Each row is a point. To make a cloud, some directions were put in groups of two or more. Within a group, all points are equally far from the middle, so they leave a hole (a ring in 2 directions, a hollow ball in 3). The other directions are filled evenly. Then the cloud was stretched, turned, moved and blurred a little. Count the holes, and give their numbers of directions, smallest first.

Cloud, 14 rows:
[[ 0.23  0.19]
 [-0.32 -0.02]
 [ 0.49 -0.10]
 [ 0.08 -0.62]
 [ 0.49 -0.09]
 [-0.32 -0.01]
 [ 0.24  0.19]
 [-0.25  0.09]
 [-0.14  0.17]
 [-0.34 -0.31]
 [-0.06 -0.60]
 [-0.33 -0.06]
 [ 0.40 -0.46]
 [-0.15  0.17]]
Holes: 1 (2)

Cloud (27 x 4):
[[ 0.31  0.22 -0.34  0.29]
 [-0.35  0.37 -0.09  0.16]
 [ 0.37 -0.27 -0.45 -0.23]
 [-0.29 -0.20 -0.49  0.24]
 [-0.20  0.16 -0.16 -0.58]
 [ 0.29 -0.40 -0.40 -0.26]
 [-0.08 -0.49 -0.31 -0.37]
 [ 0.32 -0.06 -0.55  0.19]
 [-0.09  0.40 -0.39 -0.34]
 [ 0.11 -0.22 -0.56  0.29]
 [ 0.40 -0.28 -0.34 -0.27]
 [-0.24 -0.24 -0.49  0.27]
 [ 0.28  0.27 -0.27  0.32]
 [ 0.38 -0.22  0.21 -0.08]
 [ 0.15  0.20  0.37 -0.20]
 [ 0.28  0.10  0.18  0.31]
 [ 0.35 -0.36  0.12 -0.12]
 [ 0.26  0.26 -0.14  0.36]
 [ 0.23  0.17  0.30  0.17]
 [ 0.25  0.35 -0.36 -0.31]
 [-0.10  0.16  0.17 -0.52]
 [-0.44  0.02 -0.43  0.12]
 [ 0.39 -0.02  0.24 -0.22]
 [ 0.31  0.21 -0.31  0.32]
 [-0.26  0.05  0.22 -0.45]
 [ 0.24 -0.15 -0.01  0.43]
 [ 0.17 -0.53 -0.16 -0.28]]
Holes: 2 (2, 2)

Cloud, 47 rows:
[[ 0.53 -0.52  0.15  0.34  0.08  0.22]
 [ 0.37  0.18  0.23 -0.42  0.01  0.40]
 [ 0.29 -0.32 -0.02  0.44 -0.04  0.46]
 [ 0.36 -0.53 -0.35  0.23 -0.14  0.13]
 [ 0.33  0.17  0.49 -0.25  0.12 -0.29]
 [ 0.39 -0.32 -0.27 -0.24 -0.40  0.18]
 [ 0.21 -0.06 -0.37  0.18 -0.08  0.47]
 [ 0.29 -0.54  0.34 -0.20  0.38  0.09]
 [-0.15 -0.76 -0.05 -0.16  0.08  0.01]
 [ 0.16  0.20  0.52 -0.08  0.03  0.29]
 [ 0.48 -0.36 -0.06  0.23 -0.40 -0.32]
 [ 0.18 -0.05 -0.18  0.49  0.41 -0.20]
 [ 0.03 -0.69  0.38 -0.21  0.04 -0.12]
 [ 0.23 -0.46 -0.08 -0.60 -0.13 -0.12]
 [ 0.39 -0.08  0.20 -0.01  0.33  0.52]
 [-0.27 -0.49  0.09 -0.29  0.01 -0.28]
 [ 0.23  0.37  0.04 -0.19  0.36  0.27]
 [ 0.37  0.34  0.12 -0.13 -0.30 -0.27]
 [ 0.65  0.33  0.16 -0.04  0.17 -0.08]
 [-0.11 -0.18 -0.07  0.46 -0.27 -0.13]
 [-0.01 -0.18  0.57 -0.03  0.22  0.28]
 [-0.27 -0.12  0.21 -0.42  0.03 -0.19]
 [ 0.15 -0.52  0.30 -0.05 -0.38 -0.26]
 [ 0.44 -0.10 -0.33  0.47 -0.18 -0.10]
 [ 0.09  0.47  0.04  0.28  0.13 -0.03]
 [ 0.50 -0.54 -0.13 -0.34 -0.02 -0.09]
 [-0.07  0.33  0.18  0.14  0.36 -0.09]
 [ 0.06  0.06  0.27 -0.45 -0.28  0.21]
 [ 0.70 -0.08  0.21 -0.41 -0.13 -0.12]
 [ 0.16 -0.49 -0.13 -0.48  0.02  0.30]
 [ 0.67 -0.04 -0.05  0.28 -0.16 -0.36]
 [ 0.15  0.09 -0.16 -0.14 -0.53  0.00]
 [-0.31 -0.32 -0.13  0.10 -0.12 -0.36]
 [ 0.64 -0.04 -0.33  0.17  0.02 -0.03]
 [ 0.12 -0.06 -0.27 -0.26  0.31 -0.45]
 [ 0.23 -0.23  0.41 -0.06  0.55 -0.10]
 [ 0.23 -0.13  0.30  0.19  0.56 -0.20]
 [-0.20  0.29 -0.25 -0.03 -0.14 -0.02]
 [ 0.42 -0.24 -0.37  0.13 -0.39  0.13]
 [ 0.49 -0.36  0.26  0.51 -0.03 -0.22]
 [-0.08 -0.19  0.08 -0.66  0.06  0.14]
 [ 0.50 -0.47  0.44  0.23 -0.14 -0.20]
 [-0.13  0.41 -0.09  0.16  0.13  0.10]
 [ 0.63 -0.49 -0.19  0.07 -0.13 -0.14]
 [ 0.37  0.22  0.41 -0.29 -0.18  0.26]
 [ 0.01 -0.07 -0.47 -0.27 -0.28  0.11]
 [-0.05 -0.63 -0.17  0.32 -0.12 -0.26]]
Holes: 1 (6)
